Each row is a point. Before rounding, the points of a table are all equally far from one centre. They may lie mostly on one side of it. Where is the centre, to within rounding?

Points (10 x 3):
[[ 3.9  3.2 -0.1]
 [ 1.8 -4.7  0.9]
 [ 3.3 -0.1  3.8]
 [ 3.3 -1.1 -3.7]
 [ 3.5 -0.3  3.6]
 [ 2.8  4.1 -1.4]
 [ 0.9  0.4 -5.1]
 [ 3.6  0.5  3.4]
 [ 2.9 -0.4 -4.1]
 [ 3.6  2.7  2.4]]
Centre: [-0.3  0.1  0.0]

Points:
[[-3.7  3.5  2.6  1.6]
 [-0.3  0.3  2.8  5.2]
 [-4.3  0.2  2.4  3.6]
 [ 0.4  1.8  2.4 -0.7]
 [-1.7  3.5  2.2  5.8]
 [ 0.2  0.3  3.3  3.7]
 [-2.8 -1.1  2.7  2.4]
 [-3.0  2.5  3.3  3.3]
 [ 1.1 -1.6  1.0  5.1]
 [-4.7 -1.3 -0.3  4.7]]
Centre: [-1.2  1.6 -1.5  2.5]

Points:
[[-3.1 -1.4  2.9 -6.4  0.8  2.7  2.3  2.0]
 [-0.8 -0.5  1.0 -3.9  0.8  6.6  0.1  1.2]
 [ 1.2 -2.8  2.0 -4.3  0.8  4.6  2.3  1.5]
 [ 0.1  0.0  3.5 -3.9  2.6  2.9  3.5  2.1]
 [-2.2  1.1  0.6 -1.2  2.4  3.7  4.1 -2.4]
 [-0.6  0.4  2.0 -4.8  0.4  6.1 -0.2 -1.3]
 [-2.1  0.5 -1.2 -3.8 -0.2  5.1  3.9  0.1]
 [-1.1 -1.5  0.1 -5.2  1.8  4.5  1.0  2.7]
 [-2.5  1.4  2.1 -4.8 -0.9  5.2  2.5  2.2]
 [ 0.6  0.6  6.5 -3.9  0.2  2.5  1.8  0.7]
 [-0.8 -0.4  3.5 -5.0 -2.6  4.8  0.1  2.8]
 [-4.3 -1.2 -1.0 -5.0 -1.7  3.6  2.7 -2.1]
 [-3.8 -1.9  3.1 -4.2  2.5  4.2  0.2 -1.1]]
Centre: [-1.3 -0.3  1.2 -1.8 -0.9  0.7  0.3  0.0]

Points, 16 rows:
[[-1.8  0.3 -2.9 -5.0  2.7  4.1 -4.3 -1.8  1.9  0.3  1.0]
 [-0.3 -2.0 -2.9 -3.5  1.5  6.0 -3.1 -0.6 -0.4  0.1  3.0]
 [ 0.0 -1.2  1.7 -4.0  0.4  4.8 -2.1  0.3 -0.5  2.3  5.4]
 [-0.5 -0.9 -2.0 -1.7  3.9  6.0 -4.0 -1.5 -0.7 -0.6  3.5]
 [ 3.0  1.4 -2.0 -3.2  4.2  6.7 -1.9  0.6  1.7 -2.1  2.1]
 [ 1.7 -2.0  0.3 -3.9  2.4  6.8 -3.6  1.0  0.0 -0.9  1.1]
 [-2.1 -1.4  2.8 -1.0  2.9  3.2 -2.1 -2.3 -0.7 -5.7 -0.1]
 [-2.3 -1.1  0.2 -1.9  3.4  5.6 -4.3 -1.6  3.1 -4.4  3.1]
 [ 0.7 -1.7 -0.6 -2.6  3.0  4.7 -1.0 -2.3 -2.2 -4.2  1.1]
 [-1.4  3.8 -1.3 -2.6  4.6  5.5 -1.7 -0.5  1.0 -2.4  3.2]
 [-0.5 -0.3 -3.4 -4.0  3.2  5.9  0.2  0.4  1.0 -1.5  2.0]
 [-0.1 -1.4 -2.5 -2.0  3.1  3.9 -3.7 -4.1 -1.2  0.1  3.0]
 [ 0.1 -0.9 -0.9 -4.8  0.9  5.9 -4.5 -0.4  0.6 -2.3  3.6]
 [ 0.9 -1.5 -0.4 -0.9  5.2  6.6 -3.2  0.0 -0.9 -0.8  1.0]
 [-0.6 -2.0 -2.3 -3.9  3.4  5.1 -2.3 -3.5  4.0 -1.8  1.9]
 [-2.8 -2.6 -1.8 -2.7  4.3  4.4 -4.3  0.1  2.2 -0.1  3.8]]
Centre: [ 0.8  0.2  0.5  0.0  0.9  1.1 -1.6  0.0  2.5 -0.8  1.5]
